Each row is a point. The window is the flat piece filled in between its corners: a triangle in 3 columns, a solid with four corners in 4, and so on. A path goes straight from each point to the next, and from the last back to the first. After which points does the path pass through the window?

Window:
[[ 53  13  12]
 [ -3 -15  11]
 [-82  16  -4]]
Path:
(1): [50 21 49]
(2): [28  3 28]
(3): [ 38 -19 -16]
(4): [-56  -3 -31]
(5): [-58  -2  25]
(6): [-5 -4 29]
(7): [ -1 -17  -6]
(8): [-26 -13 -44]
(9): [-33  12  35]
(10): [47  5 46]
(11): [58 -6  1]
(12): [ 40   2 -36]
Through the window after points: 6, 8, 12

Window, 6 rows:
[[-27  -2  18 -22  14  29]
 [-34  69  10 -38 -31  26]
 [ 79  -9  19  20  22  58]
 [ 69 -33 -29 -21 -28  45]
 [-66  74 -23 -20  16  20]
 [-21 -31  22  67  12 -13]]
Path:
(1): [  9 -27  -5  32 -13  44]
(2): [ 21 -17   1   9   0   2]
(3): [ 22   3  22 -17   7   5]
(4): [-10 -17 -18  18 -35  72]
(5): [ 36  -7  -3  41 -24  62]
(6): [ 61   7   4 -22  37 -14]
(7): [-11  15   1  10  19 -50]
(8): [-33  18  -3  27   3  32]
(9): [ -5 -22  -5  19 -17  69]
(10): [24 -6 14 -6 18 -3]
(11): [ 58  21  11 -24  11 -19]
(12): [  6 -29 -36  20 -49  73]
(13): [ 24  -3  11  10 -41  92]
(14): [ 55 -16   2 -12   6   5]
(15): [  2  30  17  -9  14 -24]
(16): [-11  13  14  18   7  85]
Through the window after points: 1, 9

Window, 8 rows:
[[ 56 -13  19 -35 -56 -44  40 -26]
 [ 12 -36   4  78 -43 -38   6  57]
 [-24  51  -9 -22  71  -1  42 -45]
 [-14 -35  21  10  34 -32 -39  48]
 [ -7 -19  -2 -19   5  68  38 -37]
 [ 25 -34 -53 -43  42  34 -23 -21]
 [-66 -15 -26  33 -29  16  -7  19]
 [-60 -42  -1  43  -7 -51  85  22]]
Path:
(1): [-12 -29   3  16  25 -32  11 -67]
(2): [ 24   7  -9 -42 -25   9  51  27]
(3): [ 35  16 -16 -43  10   7  43  21]
(4): [  5 -51   4  13  20 -13   3 -68]
(5): [ 15 -33  15  40  20 -27   6 -21]
(6): [ -1   6 -22 -27  -6   9  38  52]
(7): [ -7  -6 -23 -16   2  -1  49  53]
(8): [-39 -57 -16  31  13 -14   5 -48]
(9): [-15 -21  10  40 -12 -25  12 -12]
(10): [ -7 -12   0  19 -15  -8  33  31]
(11): [ -5  14   1   0 -26   0  49  22]
(12): [-21 -28  19  25  -2 -35  27 -43]
(13): [ -3 -36  -1   7  19  30  -3 -69]
(14): [-20  10 -16 -37  -5  47  76  41]
(15): [ -1 -15  -3  -9  16  -2  39  34]
(16): [ -9 -38   3  46   2 -17 -23 -58]
Through the window after points: 1, 7, 13

Window:
[[-65 -31  -1  26 -30 -34 -16   7 -76  -9 -35]
 [-95  13  10  81   2   1   8  -3  14  14 -17]
 [ 15  18  -3   5 -43   8 -23  39 -49  67 -48]
 [-30 -10  13  27  44 -12  11  33  -1 -25 -29]
 [-41  20 -20 -28  17  38  42 -18   3  57  13]
 [ -9  64  56 -10  18  -1  29   3  13   3  43]
 [-35 -58  39  19 -40 -17 -13  16   9   3  13]
 [-25  30  -4  47 -28 -24  -2 -13   4  13 -34]
 [ 40  24  22  -2  19  37 -39  13 -12 -24  -1]
 [-19  16   5 -42 -30   2  11  84  -2 -14  -3]
 [-42 -32   0   7  -8  15  57  23 -62 -27 -12]]
Path:
(1): [-19  11 -13  21   6  -2  19  26  -4   3  25]
(2): [-38 -15  -6  23  -8 -17   5  15 -50  -1  -4]
(3): [-67   5  39 -12 -35  13   8  -1 -26  -1 -58]
(4): [-41  25  28 -11 -37  14  -1  -3  -1  23 -61]
(5): [ 14   2 -30  49  -5 -22   1  38 -43  20  18]
(6): [-15  14  -1  32  16  -6  22  28 -10  -4  13]
(7): [-33  12  44  -2  11  -3   4  11   4  -2 -14]
(8): [-20  18  35   1  -9  27   9   8  -4   2 -13]
(9): [-4  5 -2 11  4 -4  5 26 -9  9  8]
(10): [-51  13  -4  48   8   3  12  10  -6  12   3]
(11): [-58  -1  37  16 -25   4  -2   9  -5  13 -57]
(12): [-51 -32  44  17 -19   7   4   7  -6   5 -29]
(13): [-21   4 -54  41  -9 -30 -13  35 -18   3  20]
(14): [-21  -7 -13  38   2  -9   7  16  -6   7  13]
(15): [-41   0  41  13 -10  14   7 -14 -36   1 -41]
(16): [-47  -6  38 -10 -21  34  33 -14  -8  19 -58]
Through the window after points: 2, 4, 6, 10

Window:
[[ -2 -32  41 -59  -7  38  22 -45  35  20  -9 -58]
 [ 12  27 -58  55  12  46 -59  21 -34  46 -12   8]
 [ -7  66 -17 -32   9   4 -20 -33  18 -71  44  -2]
 [ 23   4  15 -18 -18 -18  39  26  17  21  -5 -47]
 [-24  25   1 -83  66  33 -39 -15  13 -63 -52  22]
 [-13 -60  -8  54  -4  38 -34  31  -9 -11  17 -15]
 [-46  51 -13   1 -28 -27 -38 -24 -28 -21  -8  11]
 [-14 -43 -57   8 -47  -8  19 -54   3  24 -33 -36]
 [-61  30  15  59   5  40  26   4 -16 -33 -28  -3]
 [-47  19 -80  -5 -62  19 -36   3 -46 -44  32   3]
 [ 39 -19  18  23   7  87 -63  39 -26 -74 -14  25]
 [-16  -2  -4  -9 -68   3 -14  42  66   5 -61 -24]]
Path:
(1): [ -9  -8 -25  -3 -13  15  -7 -12   3  11 -16  13]
(2): [ -4   2 -32   6  -7  12 -13  -9  -8  -5 -26 -50]
(3): [-11  27 -40  -3 -12  17 -61   1 -24 -54 -17 -56]
(4): [-24  19   1  -5 -24  30  -2  26 -11 -15  32  51]
(5): [-21  14  -1  14 -18  16 -26  -4 -10 -18  -3  26]
(6): [-26  30 -23  -3   1   6 -34   1 -34 -58 -29 -83]
(7): [ -2  13 -13  -5   9  37 -25   5   1 -34 -16 -28]
(8): [ -3  -9   1  -9  18  38   0  10  16 -15   4  49]
Through the window after points: 1, 5

Window:
[[-44 -73  -2  33  39 -52  32 -28   4   1  87  -4 -10 -60]
 [ 21 -30  17  18  19  16  19 -16 -22  67  -4  19 -30  -9]
 [-54 -37 -14   1  40 -38  59  -9 -42 -36 -33  16 -35  10]
 [ 41  15  62  64 -80  -1  42 -48  40 -13  14  70   0 -35]
 [-71 -21  33  14 -54  -3  56 -67  24 -46 -24  50  -5  90]
 [-40  -5  -6  38  33 -13   3  -5  -1  19 -41  28  10  12]
 [ 17   8  61   8  17  79 -27  31  19 -23  30 -86  -4 -65]
 [-77 -60   2  -9 -22 -16 -69  -4 -52 -27  33  48 -10  42]
 [  3  -6  33 -14  24 -14 -25  26  32  17  32  -4 -45 -35]
 [ 48 -42 -13   7  21 -36  81  26  48  -1 -13  36  65  -7]
 [ 20  14  21   2  -1 -50   4  16  -4  20  24 -57 -10 -19]
 [ -8  -9  31   2  67 -34  44 -38 -17 -14   6  17  11  -1]
 [-17  -8  -9 -11  32 -34  63  38  -1  27  47  26  39 -42]
 [ 10  -6 -27   0 -18  17  -8 -42  16  10  20  41   1 -26]]
Path:
(1): [  8 -26 -10  49  49 -24  21  19  18  -5  85  50  -9  19]
(2): [  0  -6  14  35  11   4   9   0   9 -17  33  20 -15   0]
(3): [-25  -5  41  -3 -23   1 -15 -30  -4  19   5 -17 -13 -48]
(4): [  4 -23  45  -3  -2 -22   6 -31  15   6 -30   9  50 -33]
(5): [ -1   5   5  11   8  27  10  14  10  -8  21   6 -28   5]
(6): [ -2  -8  -6  19  23 -22  27  -8   0 -10  31  26  -7  11]
(7): [-46 -48   7  -1 -18  -1  43 -42 -11   9 -20  19  24 -39]
(8): [-20 -21  28 -22 -20 -19  19 -34  -5   2 -29  23  10 -18]
(9): [-19  -3  -8  58  17  12  14  -7  23  -7  30  19 -12  30]
(10): [-23 -32  22  34  24 -10  -3  47  -8 -42  58  44 -37  68]
(11): [-60 -50 -15 -20 -10 -37   1 -71 -29  21 -15  -1  22 -73]
(12): [-29 -13  50 -30 -41   5 -10 -38  -4  16 -50 -18  12 -34]
Through the window after points: 8, 10
